Rows are points. A path goes straight from each point to the next, and from the last back to the first. The post is the endless flat space through its rows: a point in 2 columns, a line in 3, a plane in 4, and so on, so that a path can go around it. How many times does the path go around the post? Going back the other way cancels.

Post (1 x 2):
[[-9 -2]]
Path (6 x 2):
[[-35  -9]
 [-39  -1]
 [-30  39]
 [ 24  20]
 [ 30 -24]
 [-16 -42]]
Times around: 1

Post (5 x 6):
[[  0  -8 -11  50   5  -7]
 [ -4 -18  80 -30  25  -1]
 [ -5 -13 -10  35 -41 -35]
 [  1   1 -19  27  29 -54]
 [-12 -10  53 -71  28  20]]
Path (7 x 6):
[[-53 -23  18 -10  19 -13]
 [ -5 -29  -4   9   7 -33]
 [ 25 -54  26 -38   9  14]
 [ -4 -39  11  23  14 -37]
 [ 25 -12 -16 -23   1  -2]
 [  1   9 -22 -32 -15 -19]
 [-20  17  31   5  15 -10]]
Times around: 1

Post (10 x 11):
[[  9  -5   8  -2  14  21 -28  17  -9  -5  -6]
 [  3 -12  -8 -47 -27  17  17 -13  -6  17   0]
 [ 12  -9   0 -88   0  35  95  25  10 -32  -5]
 [ 17  -6  18  19  11  30   7 -10   7  15 -23]
 [ 12 -12  -8  -4  13  27 -23 -42   3 -15   6]
 [ 14  -2  13  18 -27  51 -12  13  11 -20 -23]
 [ 12 -15  11  -2 -19  -1  19   6  16 -17   6]
 [  3  -4 -76  23   1  33  -9  12  14  26   3]
 [ 20 -17   1  26  17  11 -17 -52 -72 -28 -14]
 [ 13  -4   8  13 -10  14 -21  12  26 -18 -60]]
Path (15 x 11):
[[  8  24 -29  -4 -19   9 -20 -17  -1 -32 -18]
 [ 39   8 -12  -9  14  -2   8  -7  11   0 -15]
 [ 22   1   1   5  -8  50  -4  -9  22  -1  -7]
 [ 20  12  12   7 -22  18  11  -2   8   8   9]
 [-14  18 -11  -3 -11   5 -10 -12  16   4 -14]
 [-10 -11  17 -17  -6  11  -8   9  25   0   0]
 [-17  21  21  16  -1  34   0  12  15   1   5]
 [ 14   3 -21  -1 -11   0  -8   1 -21 -15  -8]
 [ 34  -6 -12 -26   4  30  -8  15   8 -33   8]
 [ 48  -3 -10  -7  -5  16  13  10   9 -12   7]
 [ 39  16  -1  15 -10  -1  26  -8   7 -25  13]
 [  7  -3 -18   2 -14  21 -23 -24   3 -37  -6]
 [-15  -2  14 -12   3  48  -1 -23  15 -38 -12]
 [-11 -14  13  20  12  12  15  20   3  17   5]
 [ -6   3 -17  22  -1   3   4   1  11 -11 -20]]
Times around: 0

Post (13 x 14):
[[ -5   7 -29  30  49  27  48  -9 -63  13  40  13 -24 -25]
 [  7  40 -29  23   9  27 -31  -7 -45 -23   5  23  70 -16]
 [-11 -10  33  20  17  33 -48  29 -40   3  -7  -2 -44 -11]
 [  3 -20 -15 -20   6   8 -40   0 -33 -17   7  26 -25  15]
 [-19  -5 -30  11 -45  19  11   8   8   8 -45 -23  29  18]
 [  1   4  18  61 -46 -15  16 -19 -45  44  54  -9  15  42]
 [-15  10  39  -2  31  20 -15   8  22  19 -46  58 -46 -30]
 [-35  -2  36  56 -20  22  58 -29 -29   1 -27  20   1  35]
 [-10  -2 -38   4  60  -4  26 -55 -32   3  32 -40 -36 -28]
 [  6  17 -19 -82 -38  43 -16 -36 -32  -1  14  -7  80  -3]
 [-19  24   8 -19 -51  -6  16   5  24 -19 -39  -8  11 -38]
 [-13  30  12  -1  12 -50   9  -3 -67  37 -38   0  49 -35]
 [ -9  12 -28 -17  23  28 -31 -29 -65  15  -5  22 -33 -45]]
Path (21 x 14):
[[ 27 -21  -4  14   2   6 -48  -8 -44  -6  -5   7 -12 -19]
 [-12   5  15  43  23  29  18 -34 -25 -47   4  41   7 -21]
 [-36   3  -9  64 -55  36   2  23  -7  56  23   9  56  11]
 [-35  -9 -16 -31 -26 -26   9 -15 -56  13  11   6 -27  32]
 [-54  25  40   0 -24  42 -12  33 -40  -1 -26  43 -22  -7]
 [-47  -9  19 -11   5  -4 -15   7 -31  -4   0  32  -8 -36]
 [-16 -29  39   2   6  48  -8  11 -35  27 -14  40  -1 -25]
 [-46 -10   3  14  -8  24 -13 -38 -24   6   8 -11   9 -34]
 [ -2 -53  -9 -16 -17  14 -12  -1 -20  -2   7 -11  -8  14]
 [ 26 -17  -8   9  10 -13   7  -8 -41  -8 -41  -4  -1  -4]
 [ 11  10 -52   9  14  22 -11 -23 -39  12  31 -19 -11   5]
 [ -4  -1  17  11  -5  46  11   7 -43 -42   9  42 -15  50]
 [  8  19  24  32   4  25  17   0 -39  24 -14 -22  -5 -28]
 [ 20  -4  -6  17  -1  24 -10  14 -36   4 -14   7  -5   9]
 [ -3  55  30   6  68  22  19 -26 -56   8  25 -10  -5  -6]
 [-18  19 -27 -27  14  -8   4 -35 -17  -1  12   3 -38 -36]
 [-36   1 -17  -9 -10   3   0 -34 -18 -21 -17   6  -1 -15]
 [-12  -2   4  -3  -4  40  14  -8  13   8  50  31   3   4]
 [-26  46  15  17  15  19   7 -35 -11   4  22  -2  -6 -28]
 [-13  -1   7  -3 -12  35 -49   8 -15  22 -34  -8 -38  14]
 [ 44  34 -29 -47  11  36  14 -32  11  -9  -1  14  51  22]]
Times around: 0

Post (17 x 18):
[[ 13 -48  50 -38  -8 -31  -4   3  18  -5  34  54  23  37 -12  30  -5 -43]
 [ 24 -44  29 -44 -21 -35 -15 -14 -26 -13 -13  53  -6 -18  26  36   8 -26]
 [ -8 -18  44 -15 -19   8  13 -48  11   3   0 -17  22  -2 -34 -53  41  80]
 [-39  39 -40 -29  -5  13 -14  18  -4  52  47   4 -55 -22 -10 -39  17  -4]
 [ 18 -15  51   0  18 -30   6 -31  -9  43  -6  22 -17  43  -4  39  11 -21]
 [-57  13   1  15   5  26  -6  44  36  55  -5  17 -35 -28  13 -46  28  -4]
 [ 16  13  27  -8   7  -2 -24 -13  23  11  15   0  39 -24   6   5 -14  57]
 [ 50 -23  27 -61  22  13 -19  -8  -9 -17 -13  17  28  36   3  27  29   0]
 [-67  32  26 -14  44   9  -1  54 -16  23   5  14 -50 -17 -25 -17  -4 -13]
 [ -1  14   4  -3  -6  20  24   0  11 -14 -11  37 -21   6  21 -30  -8  48]
 [-33  31  19 -10   6  40  17  11 -24  57  10  32 -13 -18  -8 -40  -8 -54]
 [ -2 -27  32 -23  23  -9  20 -33  -4 -30  23   5  16   4  38  33  27 -40]
 [ 30 -24  69 -27 -34   6 -22 -12  14 -22   6  -3 -17  27   9  22   3 -16]
 [-62  55   9  21  26  -8 -46  -5  28  35  -3  37 -33  -7 -19 -66   6 -31]
 [  2 -14 -23 -11 -10  11  13 -27  47  -6 -26 -19  19 -18 -30  -4 -11  25]
 [-54  48 -12  43 -12  22 -18  37 -36  37  17  26 -31  -5 -19 -18  42 -45]
 [ 35 -15  15   9  -3 -34   2  -2  19   7 -16 -32  34  -3   3 -66 -16  50]]
Path (17 x 18):
[[-28 -10  42 -28 -16  -9   4 -69   2  16 -39  10  20   7 -14 -32   4  26]
 [-11  14  61  -9   6   6  26   9  11  -7 -29  30  -4  21  -4 -12  -3  13]
 [ 25 -10  28  23   6 -36  11 -17  47  20  -7  17  26 -17  -9  12  -5  43]
 [ 39 -21  40 -40 -28  31 -21  23  19 -11  19  65 -13 -12   8  34  19  39]
 [ 12   2  28   9  14  19 -37   8  22  23  38 -13   5   9 -26   7  -2   9]
 [ 15 -23  13 -24 -21   4 -45  60  10  32 -21   3   0  35 -55 -15   2 -16]
 [-26  -7   4 -31 -25   6   4  31 -31   8 -40  66 -34 -26  29 -43  24 -23]
 [-44  27  65  12 -48 -18  10  15 -32  -1 -20  33 -14 -46  10  -8  -2 -43]
 [ 15  14  28 -36 -21   0 -21 -31  -5  16  17  40 -50 -16  11  10   6 -11]
 [ -1   5  28  32 -28  45   5 -17   1  52  38   3 -25   6  -2  -7   4 -49]
 [  6 -22   5   6 -33 -45 -47 -20 -13  15  -1  40 -58   6  -4 -19   9  17]
 [ -1   9  46 -24  15   5 -42  -2 -38  38  -6  -3 -34  36  39 -10  19  16]
 [-33  22  19  -6   1  14  39  -2  12   9  24  -3  55   2  -1  30 -43 -34]
 [ -4  -6  25   5 -30  12  24  16 -12  42   9 -25   6  -7 -13 -53  48  -5]
 [ -4  -6   8  -6  -8  -1  40 -32 -13   1  15  11 -21  15 -45   8  39  17]
 [-44 -28  17   8  63  27  16  -7  47  41 -13  -4  11 -22   2 -18  21 -29]
 [ -3 -33  -9 -15 -10  27  -5 -14  -1  -2  -7 -26  18  10  42 -14  34  38]]
Times around: 3

Post (17 x 18):
[[  3  13  30  20  33 -22   4 -25 -38 -36  12  43 -10   5  14  20 -25 -19]
 [ 22  34   6  15  -9 -18  -7  -8  26   3  14  23   1   7 -21 -57  12  19]
 [ -5   0 -24  19   4   3  -5 -50 -48 -21   5 -31  -6   3  12  32 -24 -22]
 [ 18  -7 -31  45  64  -5 -17 -22 -56  11  -8 -16  -5 -25  51  14   2 -27]
 [-21  48 -42  20  -1 -54   6 -20  41  -3   4  62  17  13 -29 -22  10 -20]
 [ -1 -21 -14 -10  33   8 -18 -25 -18 -13  17  12  11 -30 -10  31  23   8]
 [-25   6 -14  15  -1 -26  18  -2  47   8 -12  21   3 -12 -33 -35 -35   3]
 [  7   0  -6  48  42  11 -23 -42 -77   0   9  36  28 -13  -6  -3 -31 -31]
 [ 13 -22 -12  -6  -5   7  17 -10 -36   4  34   9  -6 -55  16  22  30 -41]
 [-13  29 -13  27  32  -3  -5  34 -63 -24   9  14   2  25  -2  -8 -19  -7]
 [-28   4   5 -11  34  -1 -10 -33 -20  -9  45  -9  26 -37  26  -4  14 -41]
 [-12   7  -4   3  -2  19  21 -19  40   7 -24  31  12  30 -23 -40   8 -23]
 [ 25   4  -2  26  28  13  10  -5 -46  -5  13  -5  51  -2  32  40 -23 -16]
 [ 11   8 -22 -15   2 -23 -29   6  29 -27 -21  42  12  17 -24 -31 -10 -29]
 [-15  20  19  27 -16 -18 -31   3  49  13 -20  23  -1   5 -15  -4   6 -22]
 [ -3 -16  13 -25   2 -24  15 -38 -57  28  -2   1  17 -16  14   9  28 -18]
 [ -3  40 -21 -16  20   0  -3  -8  46  27   7  28 -23  11 -27 -14 -21 -31]]
Path (21 x 18):
[[ 14  52  -1  27  22 -58 -10 -62 -11  14   3  30 -15 -11 -26  -3 -22 -12]
 [ 18   1 -28  22   2 -38   4 -16 -26 -20 -40  28  14 -35   7 -11   8 -38]
 [ 21   5 -42  35  67  15 -13  11  23 -20  -3 -20  28  -6  26  37 -19 -80]
 [ 24 -22  26  48  23  40  -9  32  -8  36  14  32   3  -6 -14 -39  17 -55]
 [ -2 -25 -11  18  -3 -25 -10  14  17 -31   6  23  22 -15 -17   3  -2  28]
 [-25  29 -13   3  12 -28 -29 -51  15   6  10  77  25  -5 -19  -1  10 -54]
 [  5   9 -38  14  54 -17   1 -20   7  36  19   5 -22 -16  13 -10  12  27]
 [ 11   1  27   9  30 -26  37 -42  16  40  56  64  35 -15  34   4  56 -26]
 [ -6  -6 -28  -5  22 -28  26 -62  -3  23  12  42   7 -33  28 -27  14 -60]
 [  2  24   6  -8 -41  44   3 -53  -7 -20  13 -34   8  34 -17  31 -48  -4]
 [  8  11 -42   4  40  10  41 -42   6  54 -12  24  41 -22  -2 -14  26 -25]
 [  6  47 -12  12  14  20  18  22 -43 -18  38  -8   3  35 -16 -31  23 -12]
 [-19   2 -25  -7  21  26  22 -15 -24  13  -7  46  38  41 -43  -6  -2 -37]
 [  0  46 -60  -3  50 -66  11  37   5 -31   5  46 -30  63  17  10 -34  27]
 [-12  25   2 -21 -37 -22   9 -67  36 -23  26  34  25 -10  14  66   5 -11]
 [-32  37 -15  -6  17 -10 -21 -28   0 -29   4  65  13 -12 -21  27   7 -25]
 [-40  24   7  -8   4 -34 -40 -47  16 -22  10  13  33 -57  -7 -57  92 -26]
 [-22 -19  -3  12  19 -17 -21 -47 -20  43 -43  -9  10 -40  35  -6   0   2]
 [ 25   4  -5   5 -23 -30  22 -30 -20 -15  15  61  22  26  -8  50 -37  26]
 [ 21 -24  10  17  12  17 -24  22 -24  -2  23 -47  20   9  42  90  -9 -30]
 [ 40 -16  12  32  45 -20 -23   8 -21 -11   7 -19 -31 -27   0 -45 -16  35]]
Times around: 1

Post (17 x 18):
[[ -6 -10 -30  33  -3 -19  -2 -25  -1  19  -4 -23  -7  14  -6  36   5 -30]
 [-25 -20  -2 -18 -22  24 -26 -24  19  33  14   6 -30 -24  36  11   3  51]
 [-50   6   0 -21  -7   8  -2 -16 -16  11  17  17  -9 -11   0   4  19 -18]
 [-19   2   4   3   9 -11  18 -38 -61  11  14 -17 -54   2  15   0   0 -23]
 [-64  -5  33  16  18   7 -13  39  17 -47 -32  -2 -56 -18   9  33 -19 -26]
 [-15  46 -26 -21  36 -31  24  -2  -2  19  25 -50  10  40  50   8 -25  -6]
 [-14  29   4  36  32  -8  13  -9  23  25  -5  41   1   3  22   8  -6  25]
 [ 10   2 -29  43 -29  24  12   0 -13  28  38  26   9  -7  39 -33  25  25]
 [ 73  -1  -8 -33  20  23   8   1  28  25  18 -16  27 -10  41  -4 -16  21]
 [-16   6  20 -15  -5  -8  -1   5  -1  51 -35  -5 -30  34 -32 -34  14  32]
 [ 14  -1  51   7  -1 -13 -23   2  -8  15   6 -46  16  28  -8   0   8  -5]
 [ -3  12  37  -7  19  49 -22 -22  -5  -7 -72 -46 -22 -33  -7 -28 -35  20]
 [ -6  -5 -23  26  31 -16 -19 -17  18 -15   9  -4  43  58  -8  18 -10  30]
 [ 28 -10  13   3  16 -26 -17  15  -3  -3  -5 -48  39 -11   2 -16   1  19]
 [-11 -22  45   7 -27  31  18   2  -2   2 -14 -29  -8  -8 -36   2 -14  -4]
 [-37 -42  39 -17  28 -24  13   0  26  13  27  35  49  27  59 -19 -16   0]
 [-23  10 -11  52 -24 -26 -21  27  11 -22 -34  23  -2   1  14  68 -13  -6]]
Path (27 x 18):
[[ -7  14   7   9  40  21 -15 -50  37   1  46  48  -2  15  47  68 -49 -12]
 [  3  17   2 -14 -53  49  36 -12  10  31  36   5   9   0   6 -32  -5   1]
 [  6  10  -2  42   7  -7 -31 -19  43 -31  33  -9  34 -22  25  53  41  -7]
 [ -1  12 -27 -25  29   9  35 -10 -27   2  22 -20  38  31   6   3 -19  43]
 [  4  30  11  26   5   2  -4   2 -47  11  14  -9  10  38 -38  -5 -10  43]
 [-25  -9   9 -24  -9  -5  10   5  29  26 -17 -14  20 -13 -28 -14 -41  -2]
 [-45 -12  23   2  23 -47   3  -9  35  24  26   6 -20  -9  60 -31   6 -10]
 [-14 -10  -8  39 -44  46 -24 -55 -12   5  -4 -14 -27   7  25  -1 -44  42]
 [ 20 -28  13 -13  15 -14  -6  42   6  14   3  -2   2  48  -6  13  -5  -3]
 [-47  -8 -29   4  25  -7  -4   0 -14  -9  -7 -43   6  -7  33 -37   4   6]
 [-25 -22  11  18  48 -19  10  18  24 -15  15   6 -24  42  62  -4   8   9]
 [  5  67 -23 -27  16  11  34 -11  18   5   5  11  11  11  39 -16   1 -47]
 [  4  -8  63  27  -7  61  -1  11  26  -9  -1  11 -12  34  -4  25  10  41]
 [-12  41 -88 -11  11   2 -14   4 -31  13 -25  17  77  39 -41 -15  32  39]
 [-17 -47  57  18  15 -33 -28  -2 -25   7  -3 -23 -25  10  17 -12  -4   1]
 [ 10 -21  -6 -50 -31  32  11  30  59  44   9  32  27  -5  10 -62  12  20]
 [-16 -11 -17   2  32 -55 -16 -47  19   6 -18  27  27 -16  37 -13  23  14]
 [ 13  20   3  20  34  -1   4 -40  11  50  29  34 -28  19  47  33  23   9]
 [-47 -49  68  68  -9  -4  53 -17  24 -20 -16  -1   5 -24  -8  14 -23 -19]
 [ -9   7  -7  19 -37 -14  40  16  -1  56   5 -36 -41  45  10 -67  -9  22]
 [-24  21 -22   0 -47   6  27 -15 -29  40 -10 -13 -38 -53  13  20 -17   2]
 [-46 -24 -10  60  14 -21 -13 -22 -19  36 -25  13 -65  57  -2  33   2  -2]
 [-24   3  13  -6  27 -12   5  29 -13 -57 -14  40  15 -19  31  26  -9  17]
 [-21  36 -22  36  -3   2 -53  -7 -26  11 -28   3 -21  -8  12   3  32  42]
 [-69 -30 -13 -31  10  15 -47 -29  -5  19 -13 -46   3  27 -44   9 -23  -8]
 [ -6  10  76   8  -8  41 -19   7  15  80 -26 -46 -74 -36 -55 -11  -2  36]
 [ 32  -9 -53   3  29 -18 -55  21   6   6 -61 -12  26  -9   1   4   9 -16]]
Times around: 1

Post (17 x 18):
[[ 12 -39   9  -1  20  26 -25  22   5  16  13  -9 -18  11  -9 -12   6 -29]
 [-59 -16  10  31   0  -9 -23  -5   7  26  21  -9 -16 -20  10 -32 -28  -8]
 [-44  28 -20   8  18   2 -23 -17  -1 -31   5  -3  35 -10  -6 -23  16 -20]
 [ 25  -8  -4  15   2  21  -7  -6  15   7  -1  34 -13 -22  -1  31 -27   9]
 [ -3  13 -27 -12 -33   7 -24  24  31  31  17  -1  27 -55  38  55  -7 -17]
 [  0  -3   6  20 -49  17 -17   1  13  25  29 -15   4 -14 -15   1  12  28]
 [ 47  36 -24   4  10 -17 -15  28  -1   4  10 -15   6  36   1 -22  10   9]
 [-25 -24  23  -6  25 -30  -6 -22  12  -4   9  -3  42  -8 -12 -10 -25  33]
 [-30  -4 -13  -7  29   8   7   1  30 -21 -45 -15  28  14  32  -9  37  26]
 [-44   4  -6  12   8 -16  19  14  -3   6  -6 -19  -9  -3 -11 -24  24  -3]
 [-11  29  -4  -6  11  -4  -2  -2  -4   2  -5  -5  -3 -24  42  21  36  24]
 [  9  30 -16 -27 -24  -2 -18   5   0  28  16  25  18 -19  -2  18  -5  -5]
 [ 18 -15  -5 -22  28   6   1   6  33 -45  -8   0  -7   9  10   1   5  -3]
 [-21  16  -3  -9  -5  29  16  -2   8   8   5 -38  -1  34 -16  12  -3  -4]
 [-33  32  -2  17 -14  38 -16  49  37   2 -19  13  -7 -12  -7  11   4  19]
 [ -7  -8  17  -9   1  -3  46   6  -8   1  16  36  -4  -1  29  11  11  10]
 [-34 -11  -5 -15  12  17  38  10 -46  36  30 -15 -15   6   2 -52 -20  -3]]
Path (31 x 18):
[[ 13 -60  -7 -21  31  -3   8  18 -11  35  -5   5  51 -24  22 -31 -30 -10]
 [  1 -43 -12 -14 -12  16   0   7  30  40   3   7   8 -21  55  14  -4 -32]
 [-11  37 -29  18 -11  -2 -11  -4  32  34 -33  -2 -40  -9 -27  13  -1  16]
 [-41  22 -32 -24  -5  12 -10  20  20 -41  10  -5  43  23  -8 -34  22  26]
 [ 21  23  24  13  -2  -1 -39  39   1   3  18  12  -8  36  12  40  33  17]
 [-18 -34  11   7  18   7  17 -22 -29  33  27 -20  16   8 -21  11 -35 -47]
 [ -4 -23 -24   0 -50  20  31  43  19  53   9 -17  35 -41  22  20   8   2]
 [-23   7 -19 -35  24  17  20  27   5  35   5 -38 -46 -10 -33 -28  -9 -14]
 [-10   0 -33  -4  17  14 -14  27  40  -4 -13 -17  -6  27 -33  27  12 -25]
 [-13 -14 -11 -18  -5  14  18 -14  -8   3   1  26 -43   2  -8 -19 -27  41]
 [-13 -20  10   3 -40 -21 -16  54  -7  34  56 -20 -17 -21  -9  -7 -19  22]
 [  0  -4   1  21 -25   5 -17  50  41 -30   6  28 -10 -35  46 -22   1   8]
 [ -6 -17  15 -19  39 -18  -1   0  24   0 -14 -12  30  -6  28 -18 -13  18]
 [-31  34  20   7 -35 -37  57  19  24   8  19  10 -49  -1 -26   3 -22  18]
 [-56   2 -28  42  -9   4  36  27  23  25   0 -12  -4 -49  -2  11  16  33]
 [ 26   9 -27  -4 -28 -15 -18  16   6   9  12  47  10   6   5 -19  19   8]
 [-42   4   9   1  43  23   2   0  -4 -31 -29   4 -20   3  19 -27  19  29]
 [ 13 -21   3   4  16  12 -33  -8   4  16 -15 -58 -14  21  -9 -40 -27  29]
 [-52  31  -7   8 -48  42  20  -2  45  32 -41 -32 -21  -7 -31  36  -4  35]
 [ 21   4  -4  14   9   0  27  11  43  27 -27  50 -16 -22  51  72   2  19]
 [-58  18   2  -8   0  27  -9  28  20   4  -4  21   1 -28  58  11  25  31]
 [ 16  -2  -2 -31 -17 -47 -21  44  -1  -2  34  11  78  40 -26  -6  19  15]
 [-95   3  33 -19 -42 -11  -7  14  52 -23  28  20  -1   8  25   9   4   7]
 [  5  14 -32   6 -24   7  12   4  13 -30  13  11 -24  12 -26 -17 -37  -2]
 [ 63   6  11 -28 -11  28 -54 -13  -3  12   1  48  53 -11   0  24 -10  -5]
 [ 31 -46  11  44 -31  17  -9 -49  26  13   8 -21  11 -11  31 -41   1  35]
 [ 12 -19   0  23 -28  67  -8  -4  67 -11   1  10 -10  -4 -40   7 -22  22]
 [-10   1  -6 -19  10  23 -10  -9  28 -33  20  36 -35 -12  13  17 -33  23]
 [ 36 -19  -2   2 -17  22 -16  45   4  -8  12  58   7   6 -12 -19 -17  47]
 [-36  37 -37 -22  -6  45  43  18 -20  -3 -41 -17 -11  20  25 -15  35  62]
 [ 37   9   5  -8 -25 -22  14  35  14  20  -8  35  33  19 -12   4   8  40]]
Times around: 5
